Each row is a point. Each copy is the shape, with its points in the same order, turned, moved and blurred by noise. Say if it was mirrored as well.
In the rows, zero is written as 128.

Shape, 6 rows:
[[104 101 108]
 [ 68  88 121]
 [112  96 114]
 [100 128  97]
 [182 174 164]
 [105 132 137]]
Copy 1, 6 rows:
[[ 99 114 103]
 [ 79  82 101]
 [108 114 101]
 [ 84 134 127]
 [172 147 190]
 [109 114 144]]
Copy 1 is: only turned
Copy 2, 6 rows:
[[132  96 101]
 [103  79  73]
 [125  93 110]
 [150 110  87]
 [126 199 155]
 [113 131  93]]
Copy 2 is: only turned
Copy 3 (6 x 3):
[[ 91  90 125]
 [ 84  71 162]
 [ 99  96 122]
 [120  73 113]
 [171 179 101]
 [133  99 140]]
Copy 3 is: mirrored

Shape (7 x 3):
[[130 186 129]
 [196 142  85]
 [156 135 115]
 [114 143 112]
 [170 115 138]
 [ 98 103 161]
 [ 83 168 132]]
Copy 1:
[[163 129  77]
 [191 185 145]
 [162 149 133]
 [121 144 110]
 [158 127 159]
 [104  93 139]
 [114 127  68]]
Copy 1 is: mirrored
Copy 2:
[[ 84 156 162]
 [ 65  62 150]
 [ 99 104 138]
 [ 96 141 112]
 [130  94 145]
 [160 150 108]
 [101 186 118]]
Copy 2 is: mirrored

Shape, 10 rows:
[[165  96  98 145]
 [159 102 105  84]
 [146 126 143 110]
 [135 172 114 151]
 [129 208  92 149]
 [130 104 157 153]
 [159  93  81 171]
 [120 130 184 125]
 [183 172 134 147]
 [140 108 169 148]]
Copy 1:
[[166 129 127 176]
 [182 167  99 138]
 [153 165 138 124]
 [ 93 162 137 159]
 [ 63 179 121 171]
 [146 120 163 124]
 [156 107 128 196]
 [132 150 168  87]
 [122 193 167 172]
 [152 130 173 119]]
Copy 1 is: only turned
Copy 2, 10 rows:
[[151 137 114 166]
 [197 116 110 124]
 [154 121 138 106]
 [106 156 107 101]
 [ 96 172  75  76]
 [122 111 159 135]
 [132 144 103 186]
 [127 104 172  94]
 [135 186 134 103]
 [127 118 174 133]]
Copy 2 is: only turned
Copy 3 (10 x 4):
[[ 83 111  99 166]
 [ 69 102 151 129]
 [113 140 150 143]
 [117 169  91 118]
 [118 187  72  90]
 [146 130 126 172]
 [ 86 111  66 171]
 [160 149 159 150]
 [ 92 198 116 146]
 [144 138 143 178]]
Copy 3 is: mirrored
Copy 4, 10 rows:
[[161  96 104 124]
 [109  96  94  91]
 [115 114 149 106]
 [154 165 153 110]
 [164 207 148  93]
 [134 103 160 152]
 [186 106 101 144]
 [ 98 109 184 135]
 [172 130 170  74]
 [125  91 174 140]]
Copy 4 is: only turned

Shape, 11 rows:
[[144 161  82 109 138 157]
 [113 123 126 128 108 112]
 [149 123 109 137 166 132]
 [138 118 157 113 150 125]
 [124 137 143  95 132  59]
 [104 148  90 109 120 152]
 [129 166  46  42 128 180]
 [ 96 106 144 139 155 120]
 [124 131  67  73 145 155]
 [113 130 121 100 149  30]
 [166  76 126 131 144 100]]
Copy 1 (11 x 6):
[[117 105  72 155 130 158]
 [132 134 117 101 114 120]
 [114 105  93 150 146  94]
 [132 145 104 119 168 101]
 [109 171  73  84 121  90]
 [121 101  92 112 125 166]
 [ 71 109  59 141 140 222]
 [130 108 119  90 155  90]
 [ 73 103  88 131 146 171]
 [ 85 161  60  71 108  63]
 [ 96 148 133 144 136  72]]
Copy 1 is: mirrored
Copy 2, 11 rows:
[[152 140 130  94 148 157]
 [119 128 122 127 114  99]
 [138 120 172 142 148 129]
 [131 152 163 141 119  99]
 [159 144 122 136 117  55]
 [116 138 118  87 143 130]
 [174 137 135  23 159 157]
 [ 83 133 169 146 136  82]
 [147 117 145  66 165 132]
 [165 130 117 145 165  35]
 [156  91 166 154 101 101]]
Copy 2 is: only turned

Shape (11 x 6):
[[172 135  37 116 164  81]
 [ 91 143 156 155  94 158]
 [177 121 102  78 180 133]
 [141 155 115 144 131 116]
 [ 83 157 129  84 160 129]
 [159 108  70  72 161  94]
 [109 137 127 156 111 132]
 [ 98  94 116 146 119 162]
 [116 140  68 133 156 134]
 [ 89 118 130 188 155 126]
 [ 95 126 168 138  94 118]]
Copy 1 (11 x 6):
[[ 96 117  59 129 186  44]
 [119 131 150 137  86 163]
 [105 139 100  99 219 113]
 [113 141 109 150 138 110]
 [ 73 130 175 119 159 113]
 [111 113  99  89 203  64]
 [119 120 124 142 105 132]
 [114  84 117 107 116 157]
 [ 68 108  96 128 146 104]
 [107  76 126 180 124 146]
 [149 122 167 134 102 136]]
Copy 1 is: only turned
Copy 2, 11 rows:
[[141  55 109  90 165  71]
 [138 166 123 184 131 163]
 [150  80 184  88 129 108]
 [141 128 117 143 135 103]
 [143 153 140  91 154 159]
 [116  47 144  71 143 117]
 [124 137 113 165 139 136]
 [132 105 132 177 163 175]
 [162  95 114 120 182 119]
 [114 150 133 178 193 125]
 [ 89 156 125 167 123 159]]
Copy 2 is: only turned

Shape (11 x 8):
[[ 67  98 154 103 188 160 138 131]
 [ 73 189 103 121 161 113 154 142]
 [136 118 147 127 130 127 122  99]
 [147 131 142 164 136 132 157 112]
 [169 146  72 146 172 107 101 151]
 [135  81 145  73 114 187  81 152]
 [160 159 167  84 154 112 168 127]
 [108  93 141 149 126  95  92 133]
 [134  92 124  75 128 151 127  69]
 [155 151 154 132 172 132 157  66]
 [ 78 126  83 127 117  95 158 161]]
Copy 1:
[[ 70 124  96 115  98 161  52 163]
 [ 23 125 114 115 141 105 118 108]
 [138 134 107 133 143 139 127 146]
 [119 142  95 116 158 132 142 180]
 [102 146 173  99 206 121 106 126]
 [149 127 148  78  95 216  93 141]
 [109 172  75  83 129 104 129 115]
 [130 123 153 148 116 118 101 160]
 [153  93  75 107 131 173 102 118]
 [126 150  49 128 171 134 113 136]
 [ 61  79 154  94 126  90 141 149]]
Copy 1 is: mirrored
Copy 2 (11 x 8):
[[ 64 137 148  42 122 108  98 138]
 [135 154  94  76 143 144 104 197]
 [112 147 132 130 137 106 125 113]
 [ 90 162 129 150 137 130 147 142]
 [126 152  78  98 181 177 173 114]
 [117  98 159  84  88 144 111  50]
 [150 175 190 111 154 134 134 145]
 [106  90 102 109 141  88 155 118]
 [112 141 151 124 153 112  69  78]
 [101 213 147 134 165 108 122 130]
 [121  85  96 106 157 152 107 187]]
Copy 2 is: mirrored

Shape (13 x 8):
[[147  73 101 141  82 123 165 103]
 [182 122 141 117 145 166 116  67]
 [115  75 118 103  89 130 130 138]
 [140  62 101 111 149  90 106 123]
 [156 136 107 140 106  99 110 104]
 [ 75 130  93 153 120 131 147  77]
 [146 132 117 129 136 150  56  95]
 [147 147 110 130 145  55 142 122]
 [136 140 108  94 110 107 150  74]
 [144  55 122  65 106 149  99 108]
 [129 125 185 136 128 164  76 113]
 [116 106 114 103 139 143 133 167]
 [ 87 110  55 204  52 127 124  67]]
Copy 1, 13 rows:
[[108 164 124  89  66 158 145 144]
 [139 162 111 154 102 151 103  59]
 [112 108 150 104  99 158 139 145]
 [148 110  92  92 125 157 101 155]
 [166 162 134 122  91 113 111 137]
 [158 143 114 122 101 113 204 123]
 [184 114 125 178  95 138 105 102]
 [166 175 123  95 153  94 111 147]
 [161 165 147  84 114 129 141  92]
 [126  91 144 103  94 194 101 103]
 [120 101 137 190 105 112 111  89]
 [118 116 147 136 154 163 142 148]
 [170 158 116 125  11 115 206 163]]
Copy 1 is: mirrored
Copy 2 (13 x 8):
[[107 124  68 128  75 101 105 120]
 [190 139 103  98 131 117  83  89]
 [ 94 112  85 133 119 120  94 156]
 [ 96 152 115 139 150  60  78 126]
 [115 156 142 117  92 121 113  99]
 [ 98 122  86 149 119 138 163  63]
 [159 168 141 140 146 148  87  96]
 [ 92 150 161  91 105  75 142 100]
 [102 130 109  70 117 125 117  80]
 [111 126  84 117 155 123  38 140]
 [177  98 153 148 149 151  95 117]
 [113 132 103 124 158 120 132 164]
 [ 85 148  69 188  50 160 139  60]]
Copy 2 is: only turned

Shape, 13 rows:
[[114 123 146 107 146 138 138 167 142]
 [171  94 116 120 121 134 149 106 132]
 [  7 132 126  92 113 154 150 146 101]
 [155 103 120 151 116 133  43 108 135]
 [134 133 124 177 134 100 125 137 108]
 [120 178 120 165 106 134 142 128 132]
 [164 184  88 117 108 139 132 133 124]
 [148 156 140 119 153 111 108 159 115]
 [166  99 160 114 148 133 126 107 103]
 [114 103 108  97 143 102 137 116 104]
 [136 182 156 112 152  10 144 121 108]
 [139 114 104 157 126 128  67 118  97]
 [159  99 144  91  74 113 147 135 108]]
Copy 1, 13 rows:
[[114 115 146  91 147 105 138 134 119]
 [130 142 157 115 124 158  80 100 143]
 [ 59  70  59 111 110 117 174 162 125]
 [169 166 119  90 105 106  47 150 127]
 [162 132 121 142 125 120 104 121  86]
 [156 137 137 172 107 111 136 149 128]
 [132 186 149 160 139 143 129 146 141]
 [134 143 146 118 177 113 101 162 106]
 [118 123 161 103 131 154  57 131 113]
 [113 111  89 113 153 153  91 122 121]
 [135 103 111 200 226  87  71 136 115]
 [156 169  99 105 102 127  64 159  91]
 [ 71 158 139 139 130 121  81  85 133]]
Copy 1 is: only turned
Copy 2, 13 rows:
[[108 122 153 102 128 148  91 133 159]
 [138 100 113 119 124 101  96  88 106]
 [ 71 190 109 118 169 162  76 199 126]
 [205 106 122 161 101 102 118 155 131]
 [133 135 128 127  73 158 141 129 105]
 [ 94 125  76 134  78 149 131 139 140]
 [ 81  84  97 140  75  99 116 141 130]
 [116 109 162 105  79 120 123 152 149]
 [147 137 156 110 112  87 112  94 121]
 [122 125 149 111 144 113 108 144  82]
 [ 94 118 160  48  81 127 204 160  97]
 [174 129 137 163  89 119 109 155 106]
 [136 120 111  64 102  85  70 136 108]]
Copy 2 is: mirrored
Copy 3:
[[112 127  83 143 119 126 101 159 128]
 [115 100 160 122 143 110 142 163 131]
 [ 40 172  52 163 136  99 103  89  93]
 [133 162 138 100 124 131 171 140 202]
 [113 162 161 143  85 146 133 152 125]
 [136 154 135 125 114 154 126 104  90]
 [156  95 139 143 112 140 133  85 123]
 [146 131 110 149  77 124 109 144 149]
 [131 129 148 123 117  74 113 175 152]
 [ 92 126 126 168 115  88 147 147 125]
 [165 142 115 175  19  94 163 169  72]
 [111 168 158 131 108 126 154 122 187]
 [ 91  83 129  92  96  92 136 148 120]]
Copy 3 is: only turned

Shape, 15 rows:
[[ 54 186 148 132 146 124 119 129 185]
 [187 127  96 126 113 108 127 134 118]
 [150 103  92 112  91 191  88  52  89]
 [138 107 192 130 123 107  60 145 128]
 [151 107 135 129 131 122 120 103 114]
 [124  88 110 152 136 177 154 107 155]
 [ 80 149 126 131 117 141 164 130 102]
 [124 107 179 133 156  87 140 100 158]
 [103 100 104 106  71 119  99 115  60]
 [108 120 105 190 126  99 123 116 133]
 [135 133  68  55 186 172 119 130 142]
 [ 99 180 102  89 151 165 122  89 138]
 [125 123 141 111 116 170 137 145 143]
 [ 80 154 166  92  91 150 151 129  55]
 [ 94 137 119 134 117 150 158 108 196]]
Copy 1 (15 x 9):
[[ 62 181 139  92 123 146 102 158  64]
 [135 127  70 147 117 116 143 119 156]
 [138  63 117 173  92 195 121  66 122]
 [147  93 133 112 123  89  64 159 118]
 [131 112 125 161 124 117 125 116 123]
 [ 78  93 149 141 136 143 176 112 122]
 [115 170 162 137  90 159 152 139 119]
 [117 131 140 158 155  84 121 155  75]
 [152 110 126 168  31 146 118 131 132]
 [ 70 135 126 175 117 131 119 165 145]
 [ 88 138 102  98  92 114 151  27 102]
 [ 93 168 121 119 108 173 123  71  78]
 [123 116 139  95 118 140 155 122 115]
 [184 170 180 126  67 167 135 133 106]
 [ 66 134 122 119 132 159 168 146  76]]
Copy 1 is: mirrored
Copy 2:
[[ 63 125  84 135 101  71 115 144 157]
 [169 145 107  99 118 149 184 131  90]
 [132 105 113 117 121 203 102  91  41]
 [160 141 121 202  63 120 133 142 112]
 [156 115 123 130 108 162 139 136 114]
 [132 129  89 127 173 174 105 159 123]
 [ 79 129 147 127 141 139 152 131 124]
 [148  96 106 149  87 146 137 178 169]
 [103 112 150 150 115 158 171 128  33]
 [130  91  79 151 155 116 168 139 116]
 [136 136 129  43 114 122  70 163  79]
 [ 85 113 114  71 102 121  89 111 107]
 [116 168 127 126 123 155 111 148 124]
 [ 53 136 204 145 109 153 150 111 103]
 [ 76 137  67 110 135 142 123 154 148]]
Copy 2 is: only turned
Copy 3 (15 x 9):
[[178 177 131  90 154 141  96 190 151]
 [123 117  85 144  84 145 127  91  91]
 [ 68  30  86  80 114 122 109 123  95]
 [ 79 163 130  92 121 177 140  78 157]
 [108  99 120 128 120 127 123  99 122]
 [115  66 116 160 116 132 130 161 153]
 [118 138 138 142 131 135 108 181  95]
 [124 150 149 142 138  90 121 106 170]
 [ 36 130  78 109 139 150 123 143  64]
 [106 143  84 164 106 139  75 144 149]
 [193  67  84 115 171 132 157 121  81]
 [172  96 109  83 159 116 105 159  88]
 [133  98 135 118 112 153 157 152 113]
 [ 80 142 170 104 151 146 114 168  42]
 [158 119 122 123 111 103 139 202 150]]
Copy 3 is: mirrored

Shape, 17 rows:
[[127 126 107 144 131 129 158 135 146 186 121]
 [109 109 118 121 133 131 116 161 111 143 117]
 [ 95 103 111 114 130 114 159 128 147 114 137]
 [117 129 131 163  67 105 161 128   7 138 104]
 [101 105 118 123 145 130 133 128 137 127  96]
 [148 121 161 135 117 117 132 122 136 117 124]
 [ 94 111  97 192 137 109 143 125 126 119 129]
 [ 98 128 112 124 129 129 127 156 146 119 131]
 [110 129 111 143 132 126 112 133 131 161 136]
 [102 133 104 135 150  94 136 122 138 140 129]
 [108  96 100 124 136 122 118 127 144 131 144]
 [122 128 112 116 102 111 147 131 145 110 118]
 [171  99 117 136 134 100 156 158 145 143  96]
 [139 109 107 132 108 124 155 123 135 117 104]
 [138 128 109 124 144 133 153 136 140 121 122]
 [125 110 115 118 137 124  71 129 140 116 102]
 [121 115 102 120 148 132 122 134 126 120 132]]
Copy 1, 17 rows:
[[137 115  94 162 120 112 101 117 138 170 117]
 [116 117  90 129 127 150 130 145 107 143 131]
 [144 109  72 112 118 100 149 124 134 125 138]
 [149 212  53 159 182 160  99 160 106  97  78]
 [128  96  93 130 130 133 129 112 122 116 140]
 [122 144 132 138 113 117 145 133 141 108 112]
 [132 114  56 122 130 147 115 122 183 120 108]
 [117  99  87 105 118 124 144 134 125 141 112]
 [131 108 102 126 124 135 104 150 139 155 118]
 [145  95  90 128 149 118 131 139 157 141 125]
 [147 104  90 110 104 133 133 142 138 138 145]
 [152 117  96 124 120 111 156 124 121 120  99]
 [136 128 106 185 110 142 169 105 138 149 122]
 [156 131  94 139 114 129 144 102 126 118 110]
 [136 125 107 121 129 122 147 101 133 146 123]
 [135  88 132 114 115 169 141 143 119 115 130]
 [139 117 104 105 127 143 138 127 129 142 138]]
Copy 1 is: only turned
Copy 2, 17 rows:
[[ 84 166 149  90 102 123 139 132 125 122 135]
 [140 137 116  99  98 116 112 110 106 138 139]
 [110 105 121  74 129 147 119  98 141 122 138]
 [111 162 116 156 129 106 176  15  72 172 128]
 [113 115 132  85 117 121 100 115 118 147 116]
 [122 110 153 132 151 122 128 124 122 142 147]
 [ 83 142  92  79 165 108 129 109 109 132 122]
 [131 128 113  96 125 137 105 121 120 107 129]
 [126 144 122  92 116 103 139 134 116 118 123]
 [104 127 129  79 131  98 123 106 138 106 122]
 [122 111 104  77 117 119 129 131 139 129 136]
 [102 102 127 122 124 143 120 105 132 115 128]
 [ 71 128 146 126 107 109  98 124 129 137 174]
 [ 84 115 125 124 121 137 122 110 131 145 129]
 [105 140 131 110 126 130 104 120 152 132 133]
 [140  92 114 113 110  90 102 146 119 141 115]
 [130 128 111  98 121 114 113 118 146 138 128]]
Copy 2 is: mirrored

Shape (15 x 12):
[[111 139 129 154 164 147 133 143 118 111  74  86]
 [173 101  78  97  93 121 128 117 142 155 113 172]
 [103 114  99 128 142  64 121 123 123 160 143 173]
 [ 87 137 146 149 148 173 121 149 111  75 110  70]
 [ 62 103 131 156 128 160 113 134  67 119 146 109]
 [124 130 153 161 154 133 101 148  98  47 106  97]
 [ 82 101 121  86 123 104 141 118 160 128 158 191]
 [141  55  85 174  93 114 115 108 181 138 117 145]
 [131  94 119 143 192 167 102 154 107  90 131  96]
 [ 89  95 135 148 179 167 109 161 116  97  72 108]
 [136 118  78 105 110  93  99 141 193 169 151 142]
 [ 94 140 151  97 178 117 124  62 128 143 159 142]
 [139  63  95  97 114  80 144 126 150 139 122 106]
 [137 106 132 128 128 101 170 134 157 172 171 170]
 [136 103  39 141 129 116 157 125 160 111 125 134]]
Copy 1 (15 x 12):
[[149 163 181 166  97 138 103 185 143 110 130 118]
 [139 136  51 131 128 110 114 135 112 107  93  61]
 [126 111 122 150 152  87  89  80 101  93 136 102]
 [135 144 193 159  90 153 112 194 125 169 140 142]
 [144  88 194 159  84 119 107 121 126 178 133 124]
 [102 131 193 159  95 193  95 168 119 123 139 117]
 [133 116  78 112 126  96  89 101  69 134 164 130]
 [148 123  56 187 142 151 123 111 138 138 154  69]
 [125 142 169 208  75 151 100 160  79 138 110 115]
 [144 144 165 193  55 140  71 174 130 129 151 127]
 [ 98 133  56 169 175  86 109 138 105 123 124  97]
 [130 118 145 125 114  80 161 123  62  94 161 150]
 [149 134  72 159 143 137 109 115 129 104  88 136]
 [122 177  97 133 143  91 123  67  99 131 128 104]
 [187 151  93 175 170 135  94 144  91 123 108  77]]
Copy 1 is: only turned
Copy 2:
[[141 117  69 121 109 117 100 137 166 108 141  98]
 [146 180 148 190 141 182  83 122  93 147 118 114]
 [ 84 167 147 116 132 173  77  69 122 115 126 142]
 [127 116  59 122  74  98 138 148 151 106 163 123]
 [114 128  50 130  87 114 136  73  94 110 157 148]
 [124 150  52 119 102 100 111 170 152  85 153 158]
 [ 91 122 186 163  93 170  95  90 103 121 155 161]
 [ 87 173 115 226 117 141  83 117 119 119  81 121]
 [ 98 146  59 117  94  93  84 158 119 144 162 121]
 [109 103  37 145  94 125  85 142 154 124 165 127]
 [ 74 172 169 164 120 186 118 116 126 152 105  97]
 [114 108 158  75  66 146  82 112  82 108 111 142]
 [125 183 141 175  94 148  80 100 153 176 106 140]
 [ 98 129 189 152 147 124  96  89 108 149 115 138]
 [112 192 145 186 110 127  74 109 135 115 144  75]]
Copy 2 is: only turned
Copy 3, 15 rows:
[[114 107  89 121 101 152  99  98 109 171 123 142]
 [124 144 143 165 124  75  54 134 136  81 113  85]
 [141 145 162 130 149 137 124 114 110  78 151  76]
 [114 125 113 129  71 142 130  96 121 193 130 178]
 [112 122 164 117 117 137 142  97 114 136 152 198]
 [108  92  95 131  49 135 152 137 102 162 150 151]
 [164 183 171 134  96 101 112  77 123  85 167  91]
 [142 172 126 122 154  66  73 164  73 116 140 121]
 [102 126 125 109  67 133 140 117  89 148  76 156]
 [106 106 119 116  77 131 111  73  58 166 124 150]
 [134 202 144 184 150  97 106 135 118 120 111  68]
 [ 98 179 136  82 106 148 137  78 172 104 155  94]
 [172 136 121 135 148  69 121 119 132 120  97  94]
 [165 194 123 144 132 137  95 111 130  56 128 115]
 [172 150 158 128 115 115  57 158 108 138  97  97]]
Copy 3 is: only turned
